Each row of a before or after table is a point. The points were changed in one or more steps. Then noise was added and the rows were shuffled. The steps act on columns, c1 being the first. Write out the steps. A step turns or swaps two columns, mirrors them in a line or flattens them onto one, adds a multiple of one to another, or multiplies or shifts one. Angles are multiples of 10 degrees, from the lower column toward the higher: turns from -170 to 170, lines from 10 to 170 but not 90. Use the fewest steps. Two steps may share a column if one is a turn and the other turns, adds or multiplies; they go together, in the order done. Otherwise the lowest column goes first.
In the rows, 128 means zero.

Before (8 x 2)
[[129  89]
 [153 133]
 [134 135]
 [118 110]
 [ 64 166]
 [117 166]
 [ 99 154]
 [144 106]]
After (8 x 2)
[[132 100]
 [139 133]
 [118 163]
 [110 118]
 [137 164]
 [109  94]
 [ 93 196]
 [151 121]]
Steps: turn c1 and c2 by -30 degrees

Before (14 x 8)
[[144  98 105  99  96 151 130  82]
 [116 176 142 137 153 108 210 117]
 [120 123 165 116 113  86 128 103]
 [106 128 146 156 140 123 179 128]
 [153 153 127 144  93  85 127 102]
 [ 81 194 177 152 149 117 129 124]
 [114 160 110 141  95 101 140 107]
 [126 155 167 121  68 149 167 133]
 [146 139 132 119 124 157 177 119]
 [ 69 162 110 102  87 106 147  96]
 [ 85 115 149 161  85 114 143 146]
 [ 77 108  89 120 140  90 147 120]
 [108 113 123 111 105 109 186 170]
 [ 90 105 150  97  74 103 137 144]]
After (14 x 8)
[[113 137 149  95 139 130 178 129]
 [127 127 148 140 163  88 126 118]
 [116 138 157 185 147 119 138 136]
 [107 145 114 127 114  73 149 126]
 [ 77 169 125 174 141  98 148 111]
 [134 119 117 135 127 156 177 126]
 [119 132 133 156 133 109 187 141]
 [126 130 180 150 134 113 132 122]
 [114 139 151 170 166 169 168 129]
 [ 68 182 177  96 133 145 128 128]
 [102 149 128 140 165  97 141 122]
 [ 95 157 150 108 114 118 214 122]
 [152 107  98 173 134 136 131 115]
 [111 141 157 127 179 126 147 132]]
Steps: flatten c1 and c2 onto the line at 140 degrees; turn c3 and c6 by 30 degrees; turn c4 and c5 by 140 degrees; multiply c8 by 0.4

Before (8 x 12)
[[167  96  91 144 108 145 139 153 111  93 149 147]
 [153 154 154 100 109 165 153 157 128  83  87 138]
 [171 128 169 103 127 147 120 154  92 135 127  78]
 [106  83 110 124 123 124 123 133 155 137 162  99]
 [130 111 156 147 112 106 127 126 146 147  92 138]
 [157 112 118 144 106 128 118 168 126 155 116  78]
 [ 98 151 128 163 113 119 145 138 127 111 103  90]
 [102 125  99  90 152 120  87 154 162  95 109 106]]
After (8 x 12)
[[126 129  82 102 129 143 142 206 103 138 128  78]
 [131 113 147 151 105 104 120 148 141 150 157 138]
 [126 156  62 100  99 169 136 193 118  87 165 139]
 [127  81 107 122 159 124 116 121 145 136 116 100]
 [126 130  43  91  98 120 101 142 171  95 115 109]
 [128 149 104 165 114 119 130 141 121 110 152  87]
 [130 109  18 144 128 127 127 180 133 153 153  78]
 [128  97  44 144 156 142 139 133 109  93 135 148]]
Steps: multiply c1 by 0; multiply c8 by 3; turn c3 and c8 by 60 degrees; turn c5 and c11 by -120 degrees; flatten c7 and c9 onto the line at 120 degrees
